Every row gives one point. To make a cloud, some directions were put in groups of two or more. Within a group, all points are equally far from the middle, so they leave a hole (a ring in 2 directions, a hollow ball in 3). The other directions are filled evenly. Then the cloud was stretched, turned, moved and blurred a little. How many holes are there, and how many directions does each take, smallest first?
In the rows, zero is written as 128.

Cloud (14 x 2)
[[203 165]
 [118 165]
 [109 124]
 [118 193]
 [198 149]
 [194 109]
 [137 115]
 [183 141]
 [118 191]
 [182 195]
 [134 188]
 [173 172]
 [160 104]
 [170 194]]
Holes: 0

Cloud (20 x 3)
[[136  58 114]
 [180 118  65]
 [168 173  59]
 [157 138  53]
 [200 137 136]
 [134  97  73]
 [157 197 140]
 [129 200 132]
 [201 152 125]
 [142  53 158]
 [153 103  65]
 [174 119 181]
 [105  66 130]
 [112 162 181]
 [184 190  97]
 [107 158  84]
 [177 192 129]
 [163 205  98]
 [ 99 156 177]
 [112  58 151]]
Holes: 1 (3)

Cloud (32 x 4)
[[ 67  91 112 121]
 [105 165 226 146]
 [202 188 166 113]
 [194 121 178 224]
 [104  74 110 108]
 [ 69 152 127 140]
 [128 158 100 168]
 [ 97  94 163 104]
 [ 49 108 158  68]
 [147  23 169 185]
 [101 102 191 157]
 [107  60 203 124]
 [ 94  90 147 140]
 [172 157 147 155]
 [ 80 183  98 131]
 [120 150 176 197]
 [ 71 109 176  95]
 [206  72 115  80]
 [154 178  75 150]
 [100 134 184 140]
 [156 157 204  84]
 [190 169 122  99]
 [166 133 210 118]
 [ 97 122 199 147]
 [116 180 163 106]
 [135 128 144  36]
 [114 196 147  75]
 [154 105 208 112]
 [ 60 179 108 116]
 [135 112 154 182]
 [206  55 179 134]
 [126 109  97 179]]
Holes: 0

Cloud (46 x 6)
[[ 86 116  81 175  79 101]
 [138  81 197 134 188  74]
 [129 158 169  93 208 136]
 [ 71  95 189 170 163  82]
 [ 68 124 127  81 144 166]
 [ 91 127  30  79 194  84]
 [147 119 155 141 166  97]
 [152 244 198  98 145 173]
 [ 83  54  92 137 180  84]
 [154 194 212 125 143 196]
 [ 57 129 121 140 148  32]
 [126 144 143  58  69 162]
 [ 75 191 147 103 123 159]
 [105 143 104 114 125 139]
 [113  50  49 127  87  52]
 [142  66  78 112 102 119]
 [167 117 170 160 195 126]
 [ 37 137 129  89  94 135]
 [118 119 129  66  38 117]
 [ 92  73 170 164  78  23]
 [ 97  34 125 166  94  74]
 [110 117  28 133 130  70]
 [116 121 110 137 157  42]
 [148 174 133 177 107 101]
 [126 157  75  95 108 179]
 [ 94  87 165 100  67 130]
 [108 130 123  69  58 162]
 [138 200 208 161  91 116]
 [130  98 139 159  50 133]
 [145 101 142 153  96 119]
 [105 185 137  89 109  90]
 [112 189  85  99 138 170]
 [176 125 139 198 204 137]
 [114 108 147 139  50  33]
 [183 155  89 133 165  49]
 [ 77 148 127  74 101  74]
 [176 129 136 118 249 134]
 [102 131 119 184  76 118]
 [131  64  83 110 165  76]
 [110  85  78  80 178 132]
 [130  97 135  99 155  98]
 [ 72  95 137 112 100 108]
 [151 115 208 186  56 192]
 [104 113 185 183 191 115]
 [108 138  96  57 135  91]
 [106 129  50  91 230  68]]
Holes: 0

Cloud (80 x 8)
[[115 157 147  46 189 155 134 123]
 [149  55 162 100 148 137 195 121]
 [129  71 132 177 155 104 114 178]
 [ 92 106 122 166  93  95 134 204]
 [117 120  46 112  27 156 132 116]
 [175 147  78  84 177  91  74 164]
 [128 166 207 164 124  37 123 126]
 [101 193 163 150 114  70 137  83]
 [161 155 158 229  90 129 193 193]
 [ 89 136 153 152  48  88  78 100]
 [183  86 133 123 110  72  64  98]
 [112 137 121 218 140 112 115 200]
 [103 153  95 102  84 200  87  70]
 [150 184 194 130 123  70 165 207]
 [ 87  99 182 136 144  72 110 117]
 [102 144 122 158 183 152  42 147]
 [200 140 133  75 142 157 125  85]
 [190 123 106  92 149  92  47  85]
 [ 82 139 160 109  89  54  73  98]
 [116 181 150 236 109 102 100 125]
 [188  92 131  59 129  94 207 174]
 [147 178  88 120  92  36  97 155]
 [178 152  63 116 148 194 162 181]
 [159 145 196 158 127  42  88 145]
 [138  33 120 119 134  93 169 153]
 [143 197 193  79 138 138  91 122]
 [202 133 100 192 111 158 196 156]
 [155 219 146 166 108 168  79 149]
 [160 187  58 166 164 163  96 162]
 [173  94 111  59 124  89 207 170]
 [223 139  82 168  87 156  86 140]
 [206 102 141 111 156 160 113 229]
 [183 138  98  75 135  97 194 191]
 [161  89 163 128  97  80  55 119]
 [203 169 116  64 137 114  70 105]
 [145  71  82 193  84 130 177 115]
 [139  79  41 126  62 151 188 160]
 [143  83  87  77 137  78  62  80]
 [117 169 110 117  87  36  68  82]
 [122 125 108 110 135  59 130  66]
 [179 176 111 142 103  68 132  89]
 [126 155 104  87  59 148 139  78]
 [184  92 152  99 177 100 206 155]
 [109 103 132 183  69 177  67 109]
 [163  85 186  88 151 184 105 110]
 [197 123 158 159  98  74  73 132]
 [180 157  81 141 188 155  86 107]
 [155  69  70 162  36 152 193 145]
 [226 129 136 142 100  79 105 178]
 [171 132 211 147 153 137 176 123]
 [185 116 157 148  56 160 193 173]
 [135  76  83 112  95 110  81  46]
 [204 133  99 172 124 183 183 146]
 [226 130 101  94  96 118  68 138]
 [133 129 121 195 105 204  53 147]
 [ 79 133 166 114 164  85 169 156]
 [150 114  70 114 123  67 183 181]
 [186 160 168 177 115  92 160 237]
 [157 204 107 121 103  64  51 119]
 [114 136 159 102  76 132 169 200]
 [113 203 141 161 105  71 129  84]
 [170 105  91 112 126 212 161  99]
 [155  55 125 124 122 186  75  85]
 [143 125 131 158 153 227  92 194]
 [155  83 129 121 144 210 109 213]
 [158 132 222  76 150 142 131 143]
 [173 162  34 184 118 137  95 157]
 [ 99 135 143  30 139 114 134  99]
 [159  63 102 152  58 194 195 182]
 [ 87 109 166  82 159 168  66 106]
 [147 147 117  47  73 106 155 109]
 [189  96 145  36 143 118 177 133]
 [202 155 119  93 167 122  73  86]
 [172 126  41 157  84 167  47  91]
 [128 102 163 130 174 193  56 126]
 [117  59  59  75 130 154 150 123]
 [148  70  48 143  41 161 182 146]
 [125 209 152 177 184 153 135 134]
 [137 168 110 111  62  65 159 101]
 [158  62  41 171  80 179  88 126]]
Holes: 3 (2, 3, 3)
